Every row gives one point. Each copy is the shape, with its points in the same order, turned, moved and blurred by noise. Is it also mirrored, or only turned?
In the rows, zero is written as 128.

Shape (8 x 2):
[[127  93]
 [117 158]
 [111 150]
 [119  65]
 [127 102]
 [157 146]
 [116 110]
 [115 116]]
Copy 1 (8 x 2):
[[ 88 127]
 [159 158]
 [138 151]
 [ 56 133]
 [ 97 129]
 [154 106]
 [100 142]
 [106 140]]
Copy 1 is: only turned
Copy 2 (8 x 2):
[[ 84 143]
 [124  89]
 [117  93]
 [ 63 162]
 [ 92 139]
 [145 123]
 [ 93 125]
 [ 97 118]]
Copy 2 is: mirrored
Copy 3 (8 x 2):
[[101 100]
 [137 159]
 [124 154]
 [ 75  88]
 [104 112]
 [157 123]
 [103 124]
 [105 127]]
Copy 3 is: only turned

Shape (10 x 4):
[[148 161 133 110]
 [133 131 129 187]
 [162 145  98 151]
 [116 126 121 164]
 [156 160 136 172]
 [167 153 110 127]
 [148 123 100 136]
 [ 68  56 165 117]
 [ 97 122 121 129]
 [114 147 114 146]]
Copy 1 (10 x 4):
[[160 163 143 137]
 [145  85 154 110]
 [157 107 127 161]
 [130 103 135 110]
 [173 106 158 132]
 [160 137 140 160]
 [126 118 126 152]
 [ 45 146 155  67]
 [112 133 120 100]
 [143 120 118 109]]
Copy 1 is: mirrored
Copy 2 (10 x 4):
[[129 133 166 106]
 [ 93 160 114 158]
 [ 73 127 143 127]
 [110 143 106 145]
 [ 94 168 151 140]
 [ 95 124 163 115]
 [ 96 109 133 131]
 [190  92  81 185]
 [133 119 104 129]
 [115 144 114 117]]
Copy 2 is: mirrored
Copy 3 (10 x 4):
[[122 100 166 133]
 [110  91  88 106]
 [ 80  89 133 121]
 [115 111 102 123]
 [115  70 127 109]
 [ 92  95 164 127]
 [ 81 121 135 123]
 [162 208  98 109]
 [125 143 118 144]
 [117 108 120 148]]
Copy 3 is: mirrored
Copy 4 (10 x 4):
[[127 155 153  93]
 [103 128  79 121]
 [146 138 106  81]
 [118 120  96 133]
 [103 151  99  96]
 [143 144 128  74]
 [146 119 125  91]
 [ 96  58 173 183]
 [135 120 137 144]
 [136 146 122 137]]
Copy 4 is: mirrored

Shape (12 x 6):
[[101 113  80 167 110 135]
 [112 126 170 127 135 158]
 [165 114 106  90 126  85]
 [126 111  86 147 134 104]
 [103 166 189 118 135 122]
 [124  99 139  79 108  89]
 [108 114 122 127  87 146]
 [140 148  90 151 125 149]
 [ 95 128 180 102 148 153]
 [135 139 188 151 148 148]
 [115 118  71 117 126 118]
 [140 101  97 143 105 166]]
Copy 1 (12 x 6):
[[149 142 111  84 188 140]
 [152 135 127 126  90 126]
 [ 88  81 167 135 166 108]
 [121 127 135 114 190 113]
 [118 151 139 150  79 154]
 [126  78 171 162 143 141]
 [156 106 134  97 140 155]
 [107 138 117  76 153 117]
 [151 123 116 155  82 134]
 [137 164 143 130  83 106]
 [114 105 111 111 188 128]
 [150 106 125  67 151 111]]
Copy 1 is: mirrored
Copy 2 (12 x 6):
[[145 130  89 152 169  88]
 [ 78 138 121 127 129 149]
 [178 108 172 141 125 159]
 [175 134 124 139 148 112]
 [ 83 128 126  92  85 138]
 [142  83 148 106 134 169]
 [118  94 110 147 148 128]
 [132 138 130 180 138  96]
 [ 67 139 125 102 130 152]
 [ 81 164 108 130  99 149]
 [159 116 142 140 166 103]
 [123 122 117 179 168 129]]
Copy 2 is: mirrored
Copy 3 (12 x 6):
[[108 193 141 132 106 106]
 [145 123 143  84 131 148]
 [ 97  90 129 177 121 114]
 [103 158 142 156 132 100]
 [189 109 118 104 139 145]
 [117  77 120 132 103  93]
 [116 147 127 107  86 126]
 [114 172 148 152 119 155]
 [167 101 159  80 127 136]
 [145 125 129  87 167 165]
 [113 150 157 163  98 102]
 [ 80 161 151 119  99 145]]
Copy 3 is: mirrored
Copy 4 (12 x 6):
[[120  69 123 152 126 136]
 [133 165 145 149  92 161]
 [ 99 137 158  82 149  98]
 [118  92 146 135 157 115]
 [121 198 117 165 101 128]
 [ 93 143 169 103 102  90]
 [113 108 125 126  83 136]
 [123 108 104 126 148 157]
 [114 181 157 162  88 158]
 [168 181 134 150 116 155]
 [ 83  90 140 128 143 129]
 [128  90 133 109 113 167]]
Copy 4 is: only turned

Shape (11 x 8):
[[139 124 178 106 132 142 147 112]
 [145 125 126 101 146 187 122 127]
 [132 144 121 111 151 125  67 119]
 [146 125 149 145 155 163 156 175]
 [110 125 142 121  93 136 155 115]
 [142 118 117 145 122 129 152 104]
 [104 143 154 247 152 129 128 114]
 [125  52 161 107 121 156 154 119]
 [124 151 119  97 139 146  94  99]
 [118 110 122 120 157 140 164 122]
 [104 144 143 117 116 132 154 118]]
Copy 1 (11 x 8):
[[ 90 113 124 138  65 136 108 129]
 [137 137 132 134 103 137  69 128]
 [126 138 169 169 132 101 120 133]
 [ 96 170 111 124 103 176 104 102]
 [110 102 103  98  94 120 130 124]
 [144 132 107 124  85 135 147 130]
 [103 218 154  82  75 124 196 127]
 [131  96 122 115  51 147 102  70]
 [131 127 144 151 116  92 101 147]
 [129 147  91 137  81 124 112 100]
 [ 95 121  98 114  95 107 125 130]]
Copy 1 is: mirrored
Copy 2 (11 x 8):
[[144 103 118 143  75  89 109 132]
 [142 110 168 159  97 124 139 151]
 [155  96 121 143 157 117 161 132]
 [117 123 157  97  66 104 143 157]
 [111 129 114 134 102 116  82 138]
 [117 151 103 137  92 130 125 138]
 [137 118  57  47  85 161 138 185]
 [ 84  84 128 163  53 121 104 121]
 [164 113 131 155 146 128 129 130]
 [125 129 142 121  77 133 123 107]
 [134 130 122 120 108 110  84 129]]
Copy 2 is: mirrored

Shape (14 x 9):
[[124 157 143 138 125 151 146 160 108]
 [127 113 123 100 161 130  78 147 129]
 [113 111 124 163  61  97 114 177 162]
 [132 120 134  76 156 135 139 134 120]
 [187 206 160 130 129  96 116 122 123]
 [125 138 133 113 135 154 121 112 118]
 [ 90 174 187 149 118  97 147 164 121]
 [144 118 163 129 149 152 157 114 139]
 [108  70 153 144 141  98 116 134 133]
 [147 166 124 123 145 115 127 176 138]
 [157  97 103 136 100 128 161  92 107]
 [150 107  95 101 137 160 136  56 139]
 [106 117 124 155 148 140 154  95 121]
 [183  61 147 156  95 110 108 121 125]]
Copy 1 (14 x 9):
[[145 122 143 136 146 155  94 144 112]
 [116 118 128 127 141 114  80 103 188]
 [119 143 153 211 101  92 106 121 108]
 [130 122 107  85 146 116 105 113 143]
 [132  36 118 161 170 130 141 156 137]
 [105 124 120 115 143 152 118 123 144]
 [151  84 134 168 145 151  87  97  71]
 [140 113 156  96 141 140 147 108 127]
 [153 137 142 147 109 116 117  63 153]
 [135 100 138 147 176 103  92 139 129]
 [139 162 109 138 119 136 184 138 142]
 [ 85 154 108  93 144 133 177 120 174]
 [131 154 137 131 160 167 148  94 134]
 [156 126 152 165  75 108 168 120 178]]
Copy 1 is: mirrored
Copy 2 (14 x 9):
[[145 151 163 137 110 154 144 148 132]
 [119 118 133 171 172 103 142 157 112]
 [106 103 117 120 120 182  68 149  91]
 [123 143 147 122 166 104 168 134 130]
 [197 120 142 159 105 130 156  80  83]
 [143 143 143 135 124  95 140 142 136]
 [104 159 151 155  90 183 136  93 117]
 [146 131 121 119 132 124 158 125 174]
 [ 98 142  78 146 158 143 118 134 140]
 [155 120 168 152 151 157 138 125 107]
 [170 159  98  78 141 113 109 149 129]
 [167 133 118  97 157  50 117 139 159]
 [143 172 121 130 136 115 107 130 173]
 [154 111  42 115 139 139 125 161 108]]
Copy 2 is: mirrored
Copy 3 (14 x 9):
[[150 149 109 128 125 107 157 145 125]
 [101 120 169 107 154 108 115 150 145]
 [115 161 137 119  42 129 106 158 118]
 [121 122 131 146 172  85 118 135 162]
 [191 161 172  99 121  63 141  97 143]
 [132 125 144 139 149 126 137 119 137]
 [160 136 123 124  83 107 180 168 166]
 [159 147 123 139 152 140 123 124 170]
 [ 91 133 137  99 112 141 118 140 186]
 [160 129 128 109 125  67 115 151 131]
 [117 147 103 134 117 129  94  58 144]
 [123  99 146 168 170 132  84  70 139]
 [140  94 111 130 128 144 128 106 160]
 [ 96 190 141  86 110 153  87  83 151]]
Copy 3 is: only turned

Shape (18 x 12):
[[175 124 147 122  87 153 109 118 129 143 143 111]
 [156 102 117 126 133 127 140 104 118 107 143 146]
 [168 116 154 110 146 126 132 162 168 105 162 110]
 [183 100 114  92  82 128 135 156 125 116 119 114]
 [ 30 149 112 135 156 151 128 194 159 130 155 177]
 [131 114 112 194 154 159 122 118 157 133 164 132]
 [ 63  88 135 104 139 136 127 110 156 121 131 115]
 [177 101 127 112  51 119 124 104 138 120 139 166]
 [165 123 148 163 132 138 142 104 155 207 159 119]
 [ 91 110 126 123 158 147 110 111 116 123 148 113]
 [ 84 181 132 122 154  95 126 134 104 154 111 107]
 [179  97 132 174 137 140 158 106  95 135 155 107]
 [159 132 129 122 120 136 153 114 157 113 115 114]
 [162 142 131 118 154 145 108 119 100 128  81 109]
 [129 156 133  99  83 158 146 103 139 137 157 151]
 [131  89 200 100 162 124 115 161 149 108 118 117]
 [180  96 125 101 138  74 103 115 118 127 152 105]
 [180 110 120 107 152 129 137 114 121 156 138 123]]
Copy 1 (18 x 12):
[[109 103  94 116 137  83 124 106 132 112 146 106]
 [148 134 148 110 134 130 150 111 122 132 156  92]
 [140  98 106 145 154 157 153 138 100  77 150 128]
 [ 99 119 111 132 139 124 118 146 101 110 121  51]
 [181 126 118  81 136 181 143 182 151 136  65 210]
 [210 105 105 109 124 130 121 135 172 122 165 147]
 [117 123 144  87 153 196 118 112 165 128 135 151]
 [117 150 124  99 158  85 102 144  92 128 151  79]
 [170 127 110 150 160  76  95  88 163  81 144 146]
 [135 115 140  93 119 162 151 109 172 127 140 138]
 [106 126 168 156 104 135 159 130 179 121  96 176]
 [191  91 140 128 110 102 132  87 133 103 157  90]
 [133 102 130 158 153 128 115 130 123 142 152 117]
 [123 128 116 161  84 132 161 101 139 142 142 112]
 [117 122 121 110 184  91 140 125 133 153 116 130]
 [113 113 123 118 112 189 143 102  79  87 129 153]
 [116 150 149 133 126 129 158 124 130  64 168  90]
 [149 139 118 152 137 125 146  93 140  93 146  94]]
Copy 1 is: only turned
Copy 2 (18 x 12):
[[147 108 149 101 147 134 105 120 114  83 112 141]
 [130 133 107 103 131 120 120 110 107 156 116 146]
 [ 89 138 161 108 113 127  72 132  95 132 143 142]
 [144  87 140  77  86 130  90 123 121 114 103 144]
 [117 208 152 119  84  78 176 149 159 144 199  90]
 [118 154 160 142 146 115 160  81  96 141 158 153]
 [ 67 143 122  80 127 109 172 142 129 126 129 105]
 [182 121 130  71 125 131 124 148  92 121  77 159]
 [145 109 158 110 190 160 133 123 101 127 182 146]
 [ 79 144 104 124 140 101 149 118 144 125 138 128]
 [116 114  93 160 127 133 134 155 147 126 167  64]
 [128 119 127 123 155 166 114  65 120 151 124 159]
 [126 116 126  93 119 133 112 107  80 121 130 109]
 [121  86 108 130 149  96  94  95 123 127 121  88]
 [163 158 102  75 136 127 128 135 111  84 148 128]
 [ 69 134 173  97 141 115  83 149 128 146 107  96]
 [100  81 115 128 134 133  88 158 105 146 107 173]
 [126  90 113 101 149 120  94 118 114 145 150 143]]
Copy 2 is: mirrored
Copy 3 (18 x 12):
[[108 150 102 136 151 157 134 135 159 140 197 131]
 [125 148 113 154 127 122 128 111 153 157 141 146]
 [ 78 103 114 140 151 116 132 147 175 164 152 116]
 [ 75 146 104 145  86 147 147 106 164 151 186 135]
 [150  40 152 116  84 132 119 172 129  84  94  95]
 [153 140  90 143 148 124 104 187 151 137 111 126]
 [126 123 154 113 123 126  85 109 157 118 114  71]
 [137 151 102 120 110 123 124  99 163 146 218 162]
 [ 97 161  82 141 180 112 103 178 134  94 166 139]
 [145 147 157 143 133 147 112 137 164 126 117  83]
 [101 144 165 119 155 144 183 125 120  78 112 100]
 [123 184  85 195 145 114 135 154 157 141 143 129]
 [ 92 125  84 142 149 136 132 110 137 144 144 123]
 [ 87 178 130 151 132 168 146 127 102 160 142 104]
 [139 101 107 140 151 164 126 105 145  95 179 142]
 [ 68 115 162 136 138  96 129 137 149 170 166  67]
 [ 82 177 151 129 139 105 136 119 188 163 148 154]
 [ 80 163 127 169 149 132 113 125 141 131 153 158]]
Copy 3 is: mirrored

Shape (18 x 12):
[[140 133 163 148 106  93 149 114 109 125 157  95]
 [119 142 107  85 107 127 136 122 151 176 137 123]
 [147  80 160 128 104 105 136 164 120 175 120 139]
 [144 134  74 140 172 118  31 161 101  76 146 106]
 [151 152 153 139 146  80 164 163  99 128 123 137]
 [111  99 131 137 112  65 161 164 119 156 156 113]
 [140 123  72 145 103 127 160 148 134 176 145 117]
 [126 146 161 118 144 124 164 168 104  37 131 127]
 [129 159 156 126 116 118 124 130 102 156 143 120]
 [ 77 142 123 144 144 129 143 163 125 152 125 103]
 [134 152 136 145 111 112 127 122 163 140 131 134]
 [149 144 166 122 204 129 149 136 120 174 128 109]
 [139 156 165  78 107 119 160 116 115 118 128 105]
 [ 76 135  90 136 102 125 128 121 112 159 121 129]
 [142 129 141 135  99 128  73 171 159 153 126 135]
 [139 137  95  90 120 103  79 130 108 134 111 106]
 [147 108 159 137 114  98 127 141 137 174 135 206]
 [ 92 151 136 129  95 116 118 158 102 120 169 102]]
Copy 1 (18 x 12):
[[151 111 157 122  95 172 127 135 101 120 152 136]
 [155  85 116 158 145 119 124  69 145 121 144 123]
 [154 154 123 170 122 120 151 101  69 115 118 124]
 [ 55 152 169  92  73  94 121 120 179 126 107  71]
 [149 144 147 161  71 114 104 136  97 139 168 143]
 [126 128 168 159 133 140 121  94  68 145 157 128]
 [142  99 139 149 163  99 148 114 115 136 181  93]
 [ 78 139 110 154  50 154 119 155 138 155 165 170]
 [164 123 129 149  93 156 105 110 133 114 146 109]
 [117 155 129 145 143 137  91 100 137 112 183 124]
 [168 125 128 112 127 128 129 109 141 141 143 145]
 [164 151 165 186  94 108 113 120 154  69 162 153]
 [143  82 104 156  75 158 121 110 126 108 149 161]
 [125 108 113 133 170 133  79 109 130 127 142  98]
 [150 167 113 115 115 118 159  77 139 132 120 103]
 [114  95 125 118  96  97 108  85 133 104 113  99]
 [194 156 127 176 129 113 132 118 102 161  93 134]
 [113 126 131 134 105 183 107  97 130 144 156  96]]
Copy 1 is: mirrored
Copy 2 (18 x 12):
[[152 128 105 170 124 111 137 106 111 112  99 154]
 [151 124 113 139 133 133 104 191 134 114  83  91]
 [136 140 137 191 148 169  97 114 123 129 126  96]
 [ 56 118  85  77 162 169 144 153 157 100 156 193]
 [148 171 126 159 130 130 167 127  98 121 150 127]
 [171 143 134 186 172 133 141 126 156 117 116 124]
 [180 129 117 130 135 123  89 154 168 120 137 108]
 [140 106 151 122 115 156 210 128  83 143 132 164]
 [136 149  84 148 131 129 125 138 105 137  97 124]
 [144 154 141 110 167 120 135 142 140 156  95 122]
 [120 133 127 158 112 105 110 166 125 132 112 135]
 [129 210 136 113 111 150 131 125 105  99  87 111]
 [159 110 113 147 118 136 149 149  65 110  82 119]
 [133 111 101 123 161 100 126 153 159 148 103  88]
 [ 98 134 121 161 144 158  74 172 122 150 128 145]
 [100 110  84 122 169 148 122 168 117  88 121 119]
 [108 155 124 212 100 151 117 145 142 145 134  85]
 [152 120  89 140 166 137 144 147 132 156  93 162]]
Copy 2 is: only turned
Copy 3 (18 x 12):
[[172 127 143 133 148  91 127 147 118  85 150 128]
 [121 103 136 132 128 143 205 133 121 128 122 120]
 [153 105  97 144  79 105 144 117 133 133 173 123]
 [117  88 145 220 132 157  77 148  91 121  90 213]
 [190 134  89 161 155 128 126 104 110 115 140 128]
 [159 125 105 142 114 113 171 126  99  86 183 159]
 [141 104 160 144 125 147 175 128  79 146 176 129]
 [143 142  89 112 169 124  71  97  76  97 101 149]
 [163 135 123 149 133 107 157 152 121 126 111 126]
 [115 149  96 167 140 134 160 155  74 122 146 130]
 [149 110 136 141 132 164 145 155 128 105 132 105]
 [139 148 111 213 148 102 148  96 117 126 130  85]
 [142 112 116 106 172  89 152 116 125 112 100 116]
 [116 143 127 136 138 152 175 177 115 145 152 160]
 [135  76 111 156  80 154 130 165 112 122 114 114]
 [123  78 123 164 149 127 151 145 134 141 105 177]
 [179 132 110 134  66 159 142 115 165 127 148 113]
 [143 134 122 127 125 108 149 174  78  99 109 165]]
Copy 3 is: only turned
Copy 4 (18 x 12):
[[135 121 125 188 111 143 138 123 121 125  80 132]
 [127 150 102 132 179 146 125  88 146 123 136 129]
 [ 78 141 129 184 137 129  89 147 165 126 130 133]
 [111  80  74  63  64 186 142 165 125 102 140 175]
 [114  92 151 164 135 158 151 154 177 142  93 129]
 [117 107  96 200 133 168 105 127 174 119 116 109]
 [149 120  82 175 169 149 114 132 149 153 162 155]
 [170  90 171 115  99 160 115 149 183 104  56 148]
 [105 128 129 148 130 157 136 105 131 151  96 142]
 [142 125 132 145 127 206 105 115 157 150 142 125]
 [128 111 137 144 161 149 122 128 105 120 125 124]
 [104 137 180 161 121 175 179 111 171 125 151 153]
 [141 156 141 138 141 135 145 107 155 118  64 135]
 [144 128  92 128 134 157 100 105 137 174 145 105]
 [ 76 128 121 123 154 167  86 148 108 110 131 155]
 [104 148  74  93 125 151 144 139 142 125 121 129]
 [ 62  86 151 162 160 104  97 124 147 128 140 121]
 [133 112  97 142 114 184  95 103 134 138  79 143]]
Copy 4 is: only turned
